Each wall is flat, endless, passes through zero and stands at right angles to its row. A trip goes straight from one point to another. List the walls that it crosses, first one first.

Walls:
(1): [ 0.28 -0.41]
(2): [-0.33 -0.14]
(3): [0.28 0.18]
(4): [-0.21 -0.32]
(5): [-0.22  0.14]
(6): [-0.24  0.29]
Trips:
[0.13 0.28] to [0.10 0.24] -> none
[ 0.29 -0.27] to [ 0.14 -0.28] -> 3
[ 0.03 -0.21] to [-0.16 -0.66] -> none
[-0.28 -0.02] to [-0.14 -0.37] -> 1, 6, 5

Walls:
(1): [ 0.61 -0.64 -0.06 -0.13  0.42 -0.32  0.22  0.07 -0.10  0.38 -0.53  0.55]
(2): [-0.23  0.13  0.11  0.43  0.24  0.57  0.19  0.31  0.10 -0.35 -0.38  0.58]
(3): [ 0.38  0.30  0.17  0.34 -0.21  0.62  0.32  0.20 -0.23  0.29 -0.07 -0.21]
(4): [ 0.45  0.51  0.03 -0.27 -0.32  0.28 -0.18  0.07  0.25  0.46  0.23 -0.05]
(5): [-0.11 -0.31  0.08 -0.02 -0.35  0.16  0.16  0.11 -0.28  0.01  0.42  0.13]
Trips:
[ 0.12  0.86 -0.04 -0.47 -0.24  0.45 -0.09  0.06 -0.42 -0.36  0.03 -0.37] to [-0.25  0.16 -0.39  0.37  0.48  0.02  0.12  0.11  0.13  0.71 -0.27  0.19] -> 2, 1, 4
[ 0.17 -0.32 -0.19 -0.09  0.08 -0.40 -0.40 -0.15 -0.11  0.16 -0.21 -0.32] to [-0.46  0.08  0.16  0.06 -0.08 -0.31 -0.31 -0.60  0.05  0.20  0.07 -0.24] -> 1

Walls:
(1): [ 0.01  0.20 -0.20 -0.48  0.23  0.85  0.36  0.01 -0.32 -0.21  0.23 -0.08
 -0.64  0.07 -0.26 -0.07  0.52  0.08 -0.05  0.39 -0.01  0.13 -0.06  0.65
  0.16  0.27  0.27  0.41 -0.51 -0.09 -0.25 -0.25 -0.64 -0.22  0.18  0.18
 -0.06 -0.27 -0.07 -0.21 -0.16 -0.04 -0.31  0.39  0.04 -0.25  0.18 -0.12]
(2): [ 0.36 -0.73 -0.14 -0.51  0.09  0.79  0.42 -0.03 -0.48  0.24  0.01 -0.58
 -0.29 -0.31 -0.38  0.28 -0.06 -0.13  0.09 -0.05  0.53 -0.11  0.31  0.31
 -0.14  0.14 -0.26  0.30  0.11 -0.05 -0.02 -0.10 -0.78 -0.24  0.17  0.27
 -0.06 -0.01  0.09 -0.05 -0.36 -0.25  0.37 -0.13  0.24  0.42  0.33 -0.24]
(3): [ 0.12  0.48  0.20 -0.10  0.08 -0.12  0.05  0.09  0.30 -0.53 -0.09  0.07
 -0.24  0.20  0.02 -0.48 -0.12  0.07 -0.08 -0.03 -0.46  0.13 -0.42  0.16
 -0.45  0.02  0.17 -0.50  0.11 -0.25 -0.11  0.65  0.60  0.35 -0.01 -0.38
 -0.75  0.43  0.36  0.51  0.30 -0.51  0.20 -0.31  0.11  0.51 -0.47 -0.78]
(4): [ 0.07 -0.14  0.82  0.50 -0.41  0.11 -0.26  0.35  0.07  0.37  0.32 -0.23
 -0.03  0.00  0.14 -0.41  0.25 -0.39  0.11  0.21  0.16  0.06 -0.29 -0.04
 -0.36  0.10 -0.26  0.09  0.20  0.10  0.10  0.06 -0.31  0.08  0.32 -0.13
  0.17 -0.26 -0.32 -0.05  0.03  0.05 -0.39  0.42  0.13  0.04  0.43 -0.54]
(5): [-0.05  0.10  0.22 -0.17 -0.40  0.17  0.00 -0.44 -0.12  0.21  0.19 -0.23
 -0.03 -0.08 -0.42 -0.49 -0.56  0.28 -0.49 -0.02  0.18 -0.34  0.19 -0.11
 -0.30  0.13 -0.39 -0.16  0.07  0.18 -0.11 -0.26  0.17  0.16  0.04 -0.11
 -0.59  0.08  0.01  0.03  0.07 -0.07 -0.06 -0.03  0.83 -0.18 -0.25  0.39]
(6): [ 0.06 -0.24  0.29  0.10 -0.11 -0.15  0.56 -0.12  0.29  0.34 -0.01 -0.15
 -0.60 -0.40  0.18 -0.09  0.13 -0.29  0.33 -0.19  0.06 -0.35 -0.07 -0.17
 -0.12  0.59  0.76 -0.19 -0.02 -0.13  0.08 -0.28  0.29 -0.34 -0.41  0.06
 -0.48  0.39 -0.14  0.18 -0.30  0.28 -0.62 -0.11  0.55  0.11  0.44  0.33]
(7): [-0.46 -0.27 -0.14  0.09 -0.06 -0.01  0.80  0.02  0.11  0.20 -0.07  0.12
 -0.03  0.19 -0.08 -0.43  0.15  0.18  0.59 -0.33 -0.20 -0.06  0.20 -0.09
 -0.57  0.01  0.04  0.25 -0.12 -0.03 -0.22  0.20  0.03  0.18 -0.68 -0.20
  0.02  0.50 -0.25 -0.15  0.19  0.22  0.06  0.19 -0.21 -0.34 -0.02 -0.56]
Trips:
[-0.59  0.31  0.01 -0.01 -0.05  0.22  0.38 -0.35 -0.30 -0.13  0.25  0.47
  0.27  0.22  0.29  0.55  0.07 -0.03  0.02  0.09  0.17  0.04 -0.31  0.19
  0.12  0.08 -0.18 -0.42 -0.24  0.11  0.04 -0.18  0.07  0.16  0.34 -0.10
 -0.30 -0.01  0.29 -0.27 -0.14 -0.18 -0.41 -0.31 -0.01  0.52  0.01  0.06] to [-0.31 -0.70 -0.23  0.56  0.05  0.05 -0.09 -0.18  0.14 -0.13  0.37  0.17
  0.38 -0.50  0.60 -0.37 -0.70 -0.26 -0.28  0.16 -0.11 -0.07 -0.15 -0.51
  0.29  0.17 -0.05 -0.22 -0.44  0.56  0.33 -0.12  0.24  0.11 -0.17 -0.11
  0.00 -0.37 -0.43  0.02 -0.22  0.04 -0.06  0.03  0.10  0.33 -0.42  0.65] -> 6, 1, 3
[-0.45 -0.23 -0.06  0.10 -0.22 -0.29  0.32 -0.31  0.51 -0.29  0.63  0.14
 -0.45 -0.03 -0.31 -0.26  0.09 -0.36 -0.16  0.08  0.41 -0.50  0.52  0.21
  0.58  0.02 -0.15 -0.68  0.03 -0.13 -0.10 -0.15  0.41 -0.10  0.43  0.84
 -0.28  0.19  0.09  0.10  0.24 -0.49 -0.04  0.50 -0.15 -0.18  0.20 -0.22] to [ 0.15  0.12 -0.35  0.06 -0.13  0.07 -0.31  0.30 -0.22  0.38  0.33 -0.19
  0.01 -0.66 -0.34  0.03  0.38 -0.40 -0.45 -0.25 -0.10  0.34 -0.10 -0.20
 -0.23  0.63  0.03  0.10  0.07 -0.12  0.39 -0.04  0.08 -0.32  0.09  0.31
  0.05  0.20 -0.05  0.32 -0.18 -0.48 -0.10  0.06  0.15  0.01  0.00  0.62] -> 2, 4, 3
[-0.46  0.27  0.08  0.46 -0.31  0.26 -0.10 -0.12  0.77  0.16  0.07  0.05
  0.25  0.00  0.08  0.02  0.05  0.42  0.55  0.08  0.15 -0.15  0.29 -0.14
 -0.30  0.54 -0.05 -0.35 -0.14  0.09 -0.06 -0.21 -0.39 -0.15  0.20 -0.13
  0.65  0.13 -0.01  0.15  0.13 -0.07  0.20  0.27  0.12  0.54 -0.15  0.36] to [-0.03 -0.49  0.36 -0.21 -0.03 -0.30  0.38 -0.17 -0.31  0.60 -0.26 -0.06
 -0.08 -0.27 -0.14  0.18  0.58 -0.33 -0.05  0.41  0.49 -0.12  0.13  0.03
 -0.39  0.27 -0.05 -0.22  0.10 -0.06 -0.53 -0.51 -0.35  0.16 -0.22 -0.17
  0.16  0.11 -0.03 -0.58  0.44 -0.32 -0.32 -0.10 -0.22 -0.64  0.20  0.06] -> 2, 1
[-0.29  0.16  0.13  0.04  0.60 -0.26  0.00  0.71 -0.38  0.27 -0.14 -0.08
  0.27  0.12  0.17 -0.09 -0.11 -0.19  0.08  0.47  0.04  0.30 -0.59 -0.62
 -0.29 -0.19 -0.28 -0.42  0.40  0.51  0.38  0.79 -0.14 -0.17  0.14 -0.26
  0.09 -0.15  0.15  0.30 -0.27 -0.03  0.12  0.08  0.73  0.31  0.53 -0.09] to [ 0.34 -0.25  0.82  0.36  0.29 -0.20  0.66 -0.18 -0.38  0.19 -0.11 -0.23
  0.04 -0.05 -0.27  0.06 -0.07  0.21 -0.10 -0.63  0.11 -0.58  0.11  0.30
  0.10  0.40  0.14  0.16 -0.28 -0.06  0.31  0.50 -0.47 -0.18 -0.26  0.06
  0.06  0.29 -0.19  0.32  0.54  0.12 -0.56 -0.19  0.44  0.12  0.27 -0.03] -> 2, 6, 5, 7, 3, 1
[-0.16 -0.67  0.16 -0.09 -0.01 -0.10 -0.34 -0.20  0.07 -0.10 -0.03  0.18
 -0.61 -0.23 -0.03 -0.09 -0.31 -0.23 -0.04 -0.13 -0.38  0.31  0.00 -0.08
 -0.43 -0.32 -0.11  0.15 -0.64  0.20 -0.11 -0.08 -0.12  0.56  0.22 -0.03
 -0.45  0.13 -0.03  0.16 -0.07  0.17  0.04 -0.66 -0.45 -0.42  0.04 -0.13] to [ 0.55  0.44 -0.52  0.32  0.36  0.06  0.03 -0.37  0.56 -0.38 -0.59 -0.17
  0.01  0.36  0.33 -0.33 -0.25 -0.24  0.23 -0.37 -0.31  0.17  0.24 -0.06
  0.15 -0.30  0.13  0.06  0.22 -0.13 -0.08 -0.57  0.42  0.01 -0.35  0.00
 -0.41 -0.20  0.60 -0.24  0.53  0.20 -0.31  0.56  0.02 -0.28 -0.09 -0.21] -> 6, 5
[ 0.28 -0.58  0.23  0.11 -0.03  0.19 -0.22  0.60 -0.11 -0.29  0.47 -0.37
 -0.14 -0.15  0.00  0.00  0.49  0.10 -0.48  0.15  0.21 -0.23  0.08 -0.38
  0.35  0.22 -0.03  0.72  0.67  0.27  0.16  0.04 -0.07  0.08  0.40 -0.69
  0.41 -0.14 -0.11 -0.47 -0.05 -0.12  0.59  0.24  0.08  0.48  0.48 -0.23] to [-0.33  0.35 -0.16 -0.30 -0.28  0.14 -0.04 -0.41 -0.09  0.34 -0.14 -0.11
  0.31 -0.31  0.22  0.29 -0.32 -0.15  0.19  0.52 -0.18 -0.15 -0.02  0.11
  0.59  0.03 -0.06  0.02  0.46 -0.01 -0.42  0.17  0.37  0.07  0.03 -0.07
  0.44  0.24  0.09 -0.12 -0.06 -0.22  0.08  0.05  0.47  0.33  0.24  0.71] -> 1, 5, 4, 6, 2
[-0.04  0.63 -0.12 -0.01  0.20  0.24  0.25 -0.33  0.61 -0.12  0.12 -0.31
 -0.40 -0.61 -0.05 -0.06  0.31 -0.28 -0.04 -0.03 -0.37  0.25  0.34 -0.10
  0.24 -0.67  0.16  0.27  0.17 -0.18  0.03 -0.09  0.13  0.12  0.19 -0.86
 -0.28 -0.13  0.27  0.03 -0.05 -0.22 -0.33  0.25 -0.13  0.29  0.03  0.16] to [ 0.21  0.31 -0.22  0.41 -0.14  0.53  0.00 -0.37 -0.16  0.27 -0.31  0.26
  0.10  0.21  0.14  0.23  0.36 -0.26 -0.61 -0.23  0.31 -0.65 -0.20 -0.19
 -0.65 -0.27  0.01  0.05 -0.45 -0.29  0.70 -0.37  0.58 -0.23  0.15  0.15
  0.18  0.56 -0.25  0.26  0.40 -0.01  0.26  0.00 -0.42 -0.27  0.44 -0.25] -> 7, 1, 4, 3
